Each row is a point. To make a cloud, some directions were put in groups of two or more. Within a group, all points are equally far from the middle, so they leave a hole (a ring in 2 directions, a hollow ball in 3). The other directions are filled evenly. Then the cloud was stretched, turned, moved and blurred a little. How many holes are there, and how many directions does each take, smallest first?

Cloud (22 x 3):
[[-23 -21   2]
 [  1 -43 -15]
 [ 49   8 -14]
 [ 52 -17   4]
 [ 49  -3 -13]
 [ 60 -12  16]
 [-24  35   7]
 [-14  36 -32]
 [ 40  58  14]
 [ 29 -34 -12]
 [ 20 -36  -1]
 [-17 -35  -9]
 [ 46  17 -14]
 [ 42 -23  19]
 [ 40 -10 -26]
 [ 41 -20 -19]
 [ 41 -12 -23]
 [ 24  48  -4]
 [ -2 -24  12]
 [ 52 -19  13]
 [ 10  -2  41]
 [-13  14  28]]
Holes: 1 (2)

Cloud (29 x 4):
[[  1 -45  39 -11]
 [-45   1  30  28]
 [ 11  -4  57 -23]
 [  2  -7 -47  20]
 [-20  -2 -25  31]
 [ 33  -5 -41 -29]
 [-19 -43  35 -14]
 [ 16  43 -32   3]
 [-32  55  12 -10]
 [ 23   6  34 -34]
 [  9 -45 -18 -29]
 [ 20 -44  28  -3]
 [ 26   7  22 -38]
 [-35  24 -31   5]
 [ 41  25  -8  -7]
 [ 15  50  -3  15]
 [ -7   7  65 -23]
 [-24  59   1   0]
 [  3 -46 -11 -30]
 [ 20 -18 -53   2]
 [ 24 -46 -14   4]
 [-28 -13  -3 -39]
 [ 30  30  10  18]
 [-14  19  26  43]
 [-43  27 -15 -12]
 [ 31  -2 -24 -40]
 [ -5 -35 -11 -39]
 [ -3 -48  -2 -28]
 [-46  -2   5  24]]
Holes: 2 (2, 2)

Cloud (28 x 4):
[[ 27 -13 -63 -20]
 [ 11 -44   1  32]
 [ -1 -26  48  -9]
 [ -9 -14 -36  49]
 [ 18 -48  -8  19]
 [ 40 -22  22 -25]
 [  3  30 -24 -51]
 [ 57   4 -27 -13]
 [ 12  37  -2 -47]
 [ 14  36   0 -48]
 [-33 -37 -31  21]
 [-42 -29 -25  17]
 [ -8 -24  48 -10]
 [ 28 -28  34 -21]
 [ 22 -40  23   9]
 [ 19  22  15  22]
 [ -7  40  -8 -28]
 [  3  36  20  -7]
 [ -7  35  18  -8]
 [-31 -18  36 -10]
 [ 40  13 -57   4]
 [ -5 -23  38 -34]
 [-38 -30  -1 -14]
 [ 13  19  21  23]
 [-19 -29 -18 -37]
 [ 46  15 -45   4]
 [  8 -22  38 -37]
 [-36  21 -12   0]]
Holes: 2 (2, 2)

Cloud (48 x 6):
[[-14   6 -23 -39   2  20]
 [ 21  -4 -13  67 -46   0]
 [ 52  27 -20 -45  19  -1]
 [-50  12   2  31   7 -28]
 [  9  -7  -9 -53  29  -5]
 [-38 -38  -6  62 -12  14]
 [ 49  25 -31 -32  18 -22]
 [  1  45  27 -36   6 -13]
 [ 30  -3 -19 -43  13   8]
 [ 48   7 -28 -12 -12 -29]
 [-23  39 -28  15  -4   6]
 [-40 -42  17  11 -44   1]
 [-11  14 -11 -55 -14 -30]
 [  1 -36  20 -14 -33 -29]
 [-35 -43  -9  48 -20 -28]
 [ 23  -6  26  39 -13 -20]
 [ 25  45  12 -40 -25 -16]
 [ 31  45 -18  -2   3 -32]
 [ 17  29 -32 -32  34 -44]
 [  1  30 -14  -4 -28 -46]
 [ 36   0 -23 -36   3   8]
 [ 53  27 -22 -46  20  -7]
 [-18  31 -13 -28 -29  10]
 [ 28  33 -21 -70  35 -34]
 [-16  -8 -34 -10 -34   6]
 [-18  15 -11 -14 -61   3]
 [ 28   3 -33  16  28 -20]
 [ 30  13 -12  -5 -53  17]
 [ 40  26 -16  13 -26 -32]
 [ 10 -16  23  75 -50   6]
 [ -9 -19 -42   5 -18  -5]
 [-29  -6  26  59 -44  15]
 [-37 -20   5  76 -40  17]
 [-10  11 -32 -12 -24  19]
 [-30  30  30  11   9 -11]
 [  9  21  17  -3   0  29]
 [ -9  33 -35 -25   8  24]
 [  7 -14 -38  31  15  -2]
 [-24   8  39  14 -40 -16]
 [-18 -30  11  59 -24  27]
 [-58  -2  14  18  14 -16]
 [ 41  24 -18 -59  17 -30]
 [  8 -30   3 -26  -4  -5]
 [ 27  32 -12  26 -19 -29]
 [ 18  51 -25 -42  31 -44]
 [-22   7 -20 -29 -26  13]
 [ -9 -52 -20  56 -31 -22]
 [ 10  21  25  17   7  16]]
Holes: 2 (2, 3)

Cloud (54 x 6):
[[  7 -18  59   7  15 -24]
 [ 18  -4  43 -13  18  45]
 [ -9 -41 -26  48  -2   9]
 [-15 -32 -42 -18  14   5]
 [-39  17  57 -31  -4 -10]
 [  0 -46  59 -23  20   1]
 [-31 -48  16  19  37  -9]
 [ 22   3 -48  13  12 -29]
 [-30 -12  64 -21  15 -36]
 [ 15  10  30  -6  24 -31]
 [  6 -19 -64  12  41  -1]
 [-13   4  56  23  13 -16]
 [-34 -18 -28  32  27 -53]
 [  7 -11 -13  15 -12 -41]
 [ 12   2  54 -53  27  28]
 [-10 -38  -7 -23  -6  21]
 [-22  13  22 -36  -9   4]
 [ -3 -32   8  35  -9  20]
 [-39 -30  42  -1  33  25]
 [-35 -45   3   8  -2 -47]
 [-38  16 -18   7  17  13]
 [-34 -10  16   0  30  38]
 [ 29  -1 -47  -2   5   0]
 [-49  -6  78 -17  10 -25]
 [ 15   0 -59  15  10   7]
 [  3 -10  23 -51  37   7]
 [ 28  12   1 -11  31 -23]
 [-32  23 -15  22   9  -4]
 [-22  -8  39  36  26 -23]
 [ 15 -40 -57  30  22   9]
 [  5 -39  -3 -22  -9  21]
 [-39 -42  37  13  35  -4]
 [-61 -42  22  21 -11   1]
 [ -3 -16   0   5  52  23]
 [-40  -7  -2  51  -8 -21]
 [ 11 -32   7  15  -3 -42]
 [ 13  28  32 -19  22  20]
 [  6  25   3  -4   5  18]
 [-69 -21  30  35  -3 -11]
 [-44 -29   7  18  26 -49]
 [-19 -20 -44  52   7 -47]
 [-51 -39 -24  34  -1 -46]
 [ 34  -5 -34 -20   9  -8]
 [-13 -17 -36 -19  40 -10]
 [-35  23  21  17  30 -14]
 [ -8 -36 -13  43  -3  18]
 [-15 -11 -34  49  -7 -37]
 [-41  10  73 -25  -5 -16]
 [ -7 -24 -51  27  12  23]
 [-31   1   2 -18  38 -33]
 [-13  16  59   2  -6 -12]
 [-24  -1 -68  24  15 -26]
 [ 15 -49 -39  40  18  -1]
 [ -3  26  45 -31  -1   8]]
Holes: 3 (2, 2, 2)
